Each row is a point. Each copy is the shape, with its points in the same order, stretched, turned, moved and blurred by noise. Some copies are also mirrored. Which?

Shape (8 x 3):
[[-0.14  0.16  0.41]
 [ 0.38  0.38 -0.34]
 [ 0.23 -0.62 -0.54]
 [-0.12  0.12 -0.69]
 [ 0.20  0.30  0.49]
 [ 0.42  0.23  0.22]
 [ 0.07  0.23  0.14]
 [ 0.24  0.31 -0.40]]
Copy 1, 8 rows:
[[-0.09  0.26  0.12]
 [ 0.69  0.05 -0.36]
 [ 0.51 -0.81  0.47]
 [ 0.19 -0.40 -0.41]
 [ 0.19  0.47  0.19]
 [ 0.46  0.31  0.14]
 [ 0.12  0.15 -0.04]
 [ 0.42 -0.02 -0.41]]
Copy 1 is: only turned
Copy 2, 8 rows:
[[-0.41  0.14  0.46]
 [ 0.48  0.35  0.29]
 [ 0.23 -0.41 -0.56]
 [ 0.37  0.34 -0.36]
 [-0.16  0.10  0.76]
 [ 0.09 -0.06  0.57]
 [ 0.06  0.17  0.44]
 [ 0.49  0.34  0.15]]
Copy 2 is: only turned

Shape:
[[-0.04 -0.45  0.32  0.32 -0.10  0.22]
 [ 0.45 -0.21  0.67  0.52  0.27  0.18]
 [ 0.13  0.01  0.15  0.21 -0.31 -0.10]
 [-0.38  0.18 -0.78 -0.46  0.40 -0.33]
 [-0.03  0.27 -0.46 -0.11  0.31  0.14]
 [-0.20 -0.09 -0.55 -0.36  0.49 -0.14]
 [-0.48  0.37 -0.32  0.06  0.45 -0.25]
 [ 0.06  0.14 -0.55 -0.02 -0.48  0.18]
 [ 0.27  0.11  0.17  0.71  0.23  0.14]
 [-0.01  0.35  0.48 -0.22 -0.16  0.27]
 [ 0.05  0.11 -0.40 -0.12  0.65 -0.57]]
Copy 1:
[[-0.06 -0.18  0.33  0.27  0.06  0.62]
 [-0.02  0.14  0.63  0.40  0.51  0.68]
 [ 0.31  0.16  0.21  0.11 -0.04  0.25]
 [-0.40  0.17 -0.83 -0.43  0.28  0.09]
 [ 0.02  0.14 -0.62  0.07  0.28  0.42]
 [-0.48  0.08 -0.59 -0.30  0.32  0.43]
 [-0.39  0.02 -0.56  0.11  0.43 -0.11]
 [ 0.49  0.17 -0.40  0.02 -0.29  0.41]
 [ 0.04  0.29  0.14  0.60  0.33  0.41]
 [ 0.53 -0.32  0.08  0.04  0.42  0.27]
 [-0.57  0.55 -0.24 -0.38  0.49  0.12]]
Copy 1 is: mirrored
Copy 2:
[[-0.02 -0.46  0.33 -0.11 -0.17  0.46]
 [-0.18 -0.77  0.27 -0.01  0.45  0.48]
 [-0.29 -0.35  0.25 -0.13 -0.15 -0.14]
 [ 0.97  0.25 -0.06  0.05 -0.03 -0.54]
 [ 0.43  0.10 -0.20  0.24  0.17 -0.35]
 [ 0.89  0.02 -0.11 -0.08  0.15 -0.11]
 [ 0.52 -0.01  0.33  0.41  0.07 -0.38]
 [-0.16  0.00 -0.31  0.10 -0.44 -0.37]
 [-0.12 -0.76  0.14  0.34  0.23  0.07]
 [-0.46  0.28  0.30 -0.19  0.25  0.08]
 [ 0.90 -0.27  0.02 -0.02  0.54 -0.42]]
Copy 2 is: mirrored
Copy 3:
[[ 0.63 -0.47 -0.03 -0.05  0.01  0.21]
 [ 0.63 -0.25  0.50 -0.17  0.37  0.59]
 [ 0.14 -0.14  0.10  0.10 -0.22  0.41]
 [-0.38  0.46 -0.49  0.29  0.36 -0.50]
 [-0.09  0.59 -0.30 -0.11  0.15 -0.03]
 [-0.19  0.28 -0.42  0.11  0.55 -0.36]
 [ 0.12  0.57 -0.04  0.26  0.08 -0.58]
 [-0.02  0.27 -0.51  0.05 -0.39  0.42]
 [ 0.73  0.39  0.26  0.00  0.11  0.48]
 [-0.17 -0.23  0.38 -0.50 -0.13  0.13]
 [-0.09  0.51  0.01  0.48  0.82 -0.20]]
Copy 3 is: mirrored
Copy 4:
[[-0.01 -0.53  0.25 -0.30 -0.60  0.42]
 [ 0.48 -0.61  0.47 -0.14  0.03  0.01]
 [ 0.14  0.10  0.19 -0.03 -0.38  0.32]
 [-0.53  0.44 -0.97 -0.34  0.27 -0.01]
 [ 0.06  0.24 -0.60 -0.42  0.11 -0.05]
 [-0.47  0.09 -0.70 -0.50  0.32  0.05]
 [-0.25  0.16 -0.65  0.01  0.16 -0.45]
 [ 0.26  0.61 -0.40 -0.39 -0.44  0.48]
 [ 0.67 -0.30 -0.11 -0.01 -0.05 -0.04]
 [ 0.06  0.24  0.39 -0.48 -0.52 -0.40]
 [-0.19  0.13 -0.57  0.01  0.76 -0.14]]
Copy 4 is: mirrored

Shape (15 x 9):
[[ 0.25 -0.16 -0.33 -0.37  0.08  0.40 -0.22 -0.07  0.09]
 [-0.12 -0.39 -0.20  0.39  0.02 -0.35 -0.31 -0.84  0.10]
 [ 0.24  0.81  0.22  0.20  0.15  0.41 -0.22  0.05  0.10]
 [ 0.05  0.21 -0.27 -0.18 -0.08 -0.21 -0.08  0.38 -0.83]
 [ 0.20  0.06 -0.02 -0.44 -0.24  0.02 -0.23  0.37  0.30]
 [ 0.08  0.02  0.49  0.01 -0.02 -1.26  0.14 -0.23  0.17]
 [ 0.35 -0.40  0.04  0.30 -0.44  0.54  0.06  0.29 -0.34]
 [-0.01 -0.11 -0.24  0.16  0.05  0.10  0.59  0.18  0.28]
 [ 0.14  1.35 -0.09  0.30 -0.44  0.21 -0.20  0.39  0.29]
 [ 0.15 -0.36  0.58 -0.13  0.07  0.22 -0.04  0.13 -0.20]
 [ 0.03  0.39  0.20 -0.41  0.09  0.49  0.45 -0.30  0.17]
 [-0.53 -0.30  0.09  0.30  0.11  0.45  0.37  0.02  0.32]
 [ 0.24 -0.30  0.23  0.03 -0.50  0.28 -0.32 -0.12 -0.05]
 [ 0.01 -0.27 -0.06  0.34  0.06  0.25  0.00  0.35  0.26]
 [ 0.30 -0.38 -0.43  0.28  0.04  0.37 -0.31  0.06  0.32]]
Copy 1, 15 rows:
[[ 0.25  0.31 -0.15 -0.16 -0.15  0.24 -0.52 -0.02 -0.01]
 [ 0.22 -0.07  0.43 -0.17  0.13 -0.53 -0.56 -0.72 -0.08]
 [-0.14  0.76  0.33  0.07  0.21 -0.18 -0.10  0.31  0.60]
 [-0.78  0.25 -0.12 -0.72  0.40  0.08 -0.44  0.11 -0.01]
 [-0.03  0.07 -0.14 -0.14 -0.47 -0.11 -0.41  0.42  0.09]
 [ 0.00 -0.37  0.33 -0.63  0.29 -1.01  0.23 -0.01 -0.15]
 [-0.18 -0.37 -0.20 -0.01  0.19  0.33 -0.69 -0.02  0.58]
 [-0.10 -0.11 -0.18  0.39  0.17  0.11 -0.10  0.01 -0.14]
 [-0.80  0.96  0.17  0.31 -0.18 -0.40 -0.15  0.29  0.93]
 [ 0.18 -0.29  0.26 -0.32  0.15  0.16 -0.23  0.37  0.37]
 [ 0.19  0.33  0.28  0.09 -0.07  0.42  0.44 -0.06  0.17]
 [ 0.03 -0.29  0.39  0.64  0.14  0.18 -0.23  0.01 -0.07]
 [ 0.00 -0.37  0.14 -0.31 -0.30 -0.06 -0.66 -0.08  0.55]
 [-0.01 -0.12  0.02  0.43  0.12 -0.08 -0.60  0.26  0.16]
 [ 0.26  0.15 -0.20  0.15 -0.01  0.00 -0.95  0.00  0.26]]
Copy 1 is: mirrored
Copy 2 (15 x 9):
[[ 0.19 -0.37 -0.43 -0.42 -0.02 -0.34 -0.33 -0.25 -0.01]
 [-0.59 -0.37 -0.33  0.49 -0.12 -0.89  0.31 -0.44 -0.18]
 [-0.32  0.68  0.20 -0.27 -0.03  0.08 -0.52 -0.06  0.11]
 [ 0.50  0.31 -0.11 -0.07 -0.37 -0.33  0.42  0.82 -0.25]
 [ 0.29 -0.31  0.31 -0.17  0.08 -0.04 -0.32  0.05 -0.05]
 [-0.25 -0.09  0.49  0.69  0.81 -0.43  0.95  0.35 -0.13]
 [ 0.82 -0.02 -0.01  0.14 -0.77 -0.12  0.00 -0.27  0.08]
 [-0.10 -0.30 -0.20  0.28 -0.38  0.49  0.05 -0.23  0.15]
 [-0.23  0.98  0.66  0.09 -0.16  0.62 -0.76  0.12 -0.44]
 [ 0.44 -0.03  0.11 -0.36 -0.10 -0.48  0.42 -0.24  0.57]
 [-0.35  0.03 -0.28 -0.77  0.16  0.25  0.03 -0.40 -0.10]
 [-0.48 -0.46 -0.13 -0.11 -0.72  0.21  0.12 -0.45  0.52]
 [ 0.47 -0.16  0.19 -0.05 -0.31 -0.68  0.00 -0.51 -0.12]
 [ 0.07 -0.26 -0.01  0.37 -0.45 -0.06 -0.17 -0.17  0.52]
 [ 0.10 -0.32 -0.36  0.29 -0.37 -0.32 -0.50 -0.41  0.25]]
Copy 2 is: mirrored
Copy 3 (15 x 9):
[[-0.45  0.15 -0.68 -0.52 -0.08  0.16  0.14 -0.17  0.12]
 [-0.06  0.45 -0.36  0.33 -0.39 -0.60  0.29 -0.36 -0.40]
 [-0.14  0.32 -0.56  0.05  0.46  0.21 -0.73 -0.08  0.84]
 [ 0.31 -0.20 -0.32 -0.20  0.06  0.69 -0.54  0.30 -0.28]
 [ 0.13  0.01 -0.34 -0.79 -0.07  0.12 -0.14  0.13  0.36]
 [ 1.06  0.20  0.09 -0.15  0.43 -0.78  0.13  0.05  0.02]
 [-0.05  0.05 -0.01 -0.27 -0.52  0.75  0.02 -0.50  0.16]
 [-0.14 -0.01 -0.03  0.19 -0.14  0.16  0.37  0.28  0.33]
 [ 0.17  0.36 -0.67  0.13  0.05  0.61 -1.10  0.67  1.09]
 [ 0.04  0.12  0.16 -0.62  0.31  0.01 -0.01 -0.58  0.20]
 [-0.43  0.69 -0.41 -0.26  0.63  0.27  0.14  0.07  0.62]
 [-0.57  0.24  0.37  0.25 -0.04 -0.10  0.16  0.05  0.34]
 [ 0.09  0.36 -0.19 -0.57 -0.31  0.22  0.05 -0.54  0.07]
 [-0.18 -0.19  0.07 -0.03 -0.30 -0.03 -0.05 -0.15  0.30]
 [-0.38 -0.12 -0.49 -0.12 -0.61  0.00  0.20 -0.30  0.19]]
Copy 3 is: only turned

Shape, 17 rows:
[[ 0.20 -0.24 -0.58 -0.50 -0.21 -0.08 -0.20  0.15  0.39  0.24 -0.36]
 [-0.48  0.25  0.26 -0.05 -0.23  0.40 -0.59 -0.49  0.00  0.42  0.42]
 [-0.49  0.52 -0.32  0.12  0.26  0.33  0.27 -0.27  0.48  0.27  0.42]
 [-0.26  0.27  0.11 -0.41  0.61  0.11 -0.35 -0.38 -0.31 -0.19 -0.20]
 [-0.06  0.09 -0.55 -0.41  0.35 -0.31 -0.04  0.56 -0.53  0.23  0.06]
 [ 0.22  0.25  0.19 -0.22  0.67 -0.26  0.52 -0.53  0.47 -0.13 -0.25]
 [-0.28  0.50 -0.44 -0.28  0.63  0.38  0.48 -0.06 -0.29 -0.46  0.03]
 [-0.44 -0.34 -0.27 -0.29 -0.06 -0.35  0.40  0.41 -0.23  0.36 -0.21]
 [ 0.53  0.19 -0.31 -0.40 -0.09 -0.26  0.48 -0.13  0.13 -0.13  0.00]
 [ 0.50  0.02 -0.42  0.13 -0.34 -0.52 -0.11 -0.12 -0.52  0.26  0.45]
 [ 0.44  0.47 -0.01  0.29 -0.32 -0.19 -0.48 -0.19  0.20  0.30  0.15]
 [ 0.03  0.00  0.20  0.44  0.62 -0.03 -0.56 -0.06 -0.29  0.40 -0.50]
 [ 0.07  0.02  0.11  0.02 -0.34  0.00 -0.39  0.50 -0.18 -0.42  0.46]
 [ 0.60  0.34  0.09  0.12  0.33 -0.41  0.12  0.20 -0.52  0.02  0.19]
 [-0.40 -0.03 -0.17  0.04  0.69 -0.63 -0.03 -0.10 -0.46  0.22  0.18]
 [ 0.51 -0.35  0.17  0.00 -0.05  0.21 -0.18  0.37  0.04 -0.69  0.05]
 [-0.08  0.61  0.04  0.63  0.21 -0.17  0.17 -0.22  0.38 -0.07 -0.31]]
Copy 1, 17 rows:
[[-0.44  0.12 -0.74 -0.17  0.57 -0.37  0.38 -0.19 -0.04 -0.16 -0.23]
 [-0.59  0.67  0.29 -0.18 -0.31 -0.01 -0.01 -0.38  0.15  0.61  0.32]
 [ 0.46  0.47  0.09 -0.04 -0.03  0.18 -0.25 -0.27  0.48  0.43 -0.18]
 [ 0.17  0.16  0.30 -0.49  0.24  0.08  0.07 -0.71 -0.62  0.09 -0.19]
 [ 0.64  0.36 -0.14 -0.21  0.44 -0.57  0.54 -0.12 -0.41 -0.04  0.09]
 [ 0.42 -0.49  0.14 -0.10  0.45 -0.21 -0.43 -0.79  0.08 -0.28 -0.27]
 [ 0.92  0.20  0.18  0.07  0.23  0.52  0.33 -0.52 -0.22  0.04 -0.28]
 [ 0.52 -0.19 -0.13 -0.42  0.26 -0.60  0.70 -0.09  0.19  0.22  0.06]
 [ 0.10 -0.15 -0.22  0.45  0.34 -0.29  0.34 -0.61  0.25 -0.41 -0.01]
 [ 0.02  0.20 -0.23  0.55 -0.45 -0.85  0.38 -0.40 -0.01 -0.20  0.42]
 [-0.53  0.32  0.17  0.44 -0.16 -0.56 -0.11 -0.13  0.14 -0.15  0.03]
 [ 0.09 -0.31  0.37 -0.35  0.10 -0.62 -0.39  0.16 -0.63  0.38 -0.34]
 [-0.36  0.33  0.29  0.19  0.00 -0.04  0.47  0.13  0.01 -0.38  0.59]
 [ 0.48 -0.18  0.45  0.47  0.16 -0.70  0.09 -0.24 -0.21 -0.25  0.29]
 [ 0.89  0.06  0.18 -0.52 -0.15 -0.70 -0.05 -0.46 -0.33  0.00  0.09]
 [-0.43 -0.38 -0.01  0.20  0.36  0.24  0.20  0.13 -0.22 -0.49  0.38]
 [ 0.35 -0.22  0.56  0.11 -0.14 -0.27 -0.22 -0.06  0.35 -0.18 -0.59]]
Copy 1 is: mirrored
Copy 2, 17 rows:
[[ 0.21  0.05  0.03  0.51 -0.31 -0.11 -0.21  0.26  0.52  0.18 -0.67]
 [ 0.38 -0.05 -0.24 -0.11 -0.53  0.39 -0.53  0.17 -0.33  0.69  0.17]
 [ 0.13  0.35 -0.40 -0.34  0.25  0.12 -0.47 -0.44  0.23  0.41  0.02]
 [ 0.41 -0.39 -0.26 -0.01  0.40  0.25 -0.43  0.38 -0.19 -0.05 -0.27]
 [-0.46 -0.03 -0.30  0.07  0.30 -0.37 -0.03  0.71  0.25  0.07 -0.62]
 [ 0.62 -0.40  0.08 -0.20  0.40 -0.10 -0.44 -0.41  0.48 -0.43 -0.05]
 [-0.03  0.02 -0.51 -0.29  0.80  0.32  0.00 -0.05  0.35 -0.25 -0.31]
 [-0.36 -0.41 -0.02 -0.04  0.10 -0.26  0.17  0.15  0.16  0.20 -0.88]
 [ 0.22 -0.13 -0.11 -0.11 -0.30 -0.10 -0.02  0.06  0.78 -0.40 -0.15]
 [-0.08 -0.02 -0.46  0.03 -0.76 -0.51  0.21  0.55  0.16  0.11  0.14]
 [ 0.50  0.35  0.14  0.04 -0.67 -0.17 -0.23  0.36  0.17  0.28  0.29]
 [ 0.48 -0.19  0.24  0.39  0.47 -0.21 -0.02  0.30 -0.25  0.49  0.00]
 [-0.49  0.29  0.32  0.13 -0.51  0.20 -0.05  0.59  0.06 -0.10  0.06]
 [-0.04 -0.17  0.08 -0.16  0.05 -0.39  0.14  0.59  0.40 -0.21  0.24]
 [-0.26 -0.32 -0.42 -0.08  0.41 -0.56 -0.25  0.17 -0.39  0.04 -0.23]
 [-0.17  0.04  0.45  0.55 -0.24  0.35  0.07  0.38  0.42 -0.33  0.19]
 [ 0.54  0.30  0.37 -0.25  0.23 -0.14  0.03 -0.33  0.09 -0.07  0.07]]
Copy 2 is: only turned
Copy 3, 17 rows:
[[ 0.13 -0.13 -0.76  0.40  0.14  0.07  0.13  0.49  0.33 -0.41  0.16]
 [ 0.04 -0.23 -0.11 -0.49  0.10  0.42 -0.83 -0.03 -0.83 -0.14  0.02]
 [-0.08  0.66 -0.40 -0.78 -0.23  0.52 -0.13  0.10 -0.38  0.20  0.36]
 [-0.55  0.43 -0.40 -0.47  0.42  0.23 -0.51 -0.38 -0.11 -0.41 -0.64]
 [-0.44  0.46 -0.41  0.32  0.68 -0.34 -0.25  0.49 -0.12  0.25 -0.28]
 [-0.01  0.43 -0.46 -0.70  0.18  0.53  0.72 -0.46  0.61 -0.08 -0.35]
 [-0.32  1.25 -0.39 -0.78  0.10 -0.11 -0.11 -0.06 -0.12 -0.33 -0.34]
 [-0.39 -0.23 -0.58  0.11  0.11 -0.71  0.37  0.49 -0.08  0.20 -0.11]
 [ 0.68  0.33 -0.28 -0.21  0.39 -0.03  0.41  0.12  0.53 -0.14 -0.07]
 [ 0.77  0.05 -0.13  0.34  0.99 -0.33 -0.16 -0.20 -0.33  0.40  0.12]
 [ 0.69  0.09  0.03  0.32  0.31  0.54 -0.43 -0.28 -0.05  0.23  0.11]
 [-0.58  0.19 -0.46  0.56  0.24  0.52 -0.10 -0.66 -0.54  0.21 -0.60]
 [ 0.01  0.17  0.74  0.14  0.37 -0.24 -0.36  0.13 -0.22 -0.37  0.15]
 [ 0.25  0.57  0.25  0.19  0.78  0.09  0.10 -0.31 -0.05  0.46 -0.49]
 [-0.74  0.28 -0.50 -0.21  0.84 -0.26 -0.06 -0.40 -0.29  0.52 -0.20]
 [ 0.01  0.24  0.59  0.20  0.26  0.02  0.40 -0.15 -0.01 -0.89 -0.03]
 [ 0.09  0.66 -0.23 -0.14 -0.30  0.38  0.11 -0.73  0.21  0.33 -0.05]]
Copy 3 is: only turned
Copy 4 (17 x 11):
[[ 0.42  0.24 -0.08 -0.16 -0.47 -0.25  0.11 -0.48 -0.02 -0.13 -0.71]
 [-0.51 -0.03 -0.36  0.57 -0.41  0.51 -0.20 -0.44  0.53  0.45  0.36]
 [-0.18  0.39 -0.57  0.15  0.33  0.19 -0.09  0.34  0.47  0.51  0.02]
 [-0.24  0.20 -0.38  0.03  0.35  0.19 -0.82 -0.49 -0.11  0.11  0.42]
 [ 0.18  0.25 -0.39 -0.75 -0.49 -0.07 -0.60  0.37 -0.27  0.08 -0.01]
 [ 0.01  0.31  0.00 -0.09  0.95 -0.57 -0.19 -0.33  0.10 -0.11  0.28]
 [ 0.03  0.50 -0.71 -0.46  0.67  0.29 -0.38  0.35 -0.51  0.20  0.16]
 [-0.17  0.08 -0.27 -0.26 -0.51 -0.25 -0.16  0.34 -0.13 -0.55 -0.18]
 [ 0.34  0.37 -0.18 -0.53  0.10 -0.40  0.34 -0.31 -0.20  0.02  0.16]
 [ 0.11  0.27 -0.18 -0.35 -0.81 -0.49  0.11 -0.19 -0.50  0.51  0.45]
 [-0.04  0.32  0.34 -0.13 -0.59  0.06  0.07 -0.50  0.08  0.71  0.22]
 [-0.46 -0.21  0.43  0.14  0.10 -0.07 -0.76 -0.23 -0.26  0.35 -0.17]
 [ 0.35  0.39  0.35  0.10 -0.68  0.70 -0.04  0.15 -0.17  0.06  0.46]
 [ 0.02  0.12  0.23 -0.71  0.00 -0.18 -0.25  0.12 -0.54  0.24  0.56]
 [-0.22  0.23 -0.39 -0.16 -0.05 -0.48 -0.80  0.31 -0.12  0.07  0.45]
 [ 0.65 -0.02  0.50  0.15 -0.07  0.57 -0.01 -0.09 -0.47 -0.09  0.16]
 [-0.21  0.71  0.34  0.00  0.41 -0.01 -0.11  0.18  0.03  0.30 -0.03]]
Copy 4 is: only turned
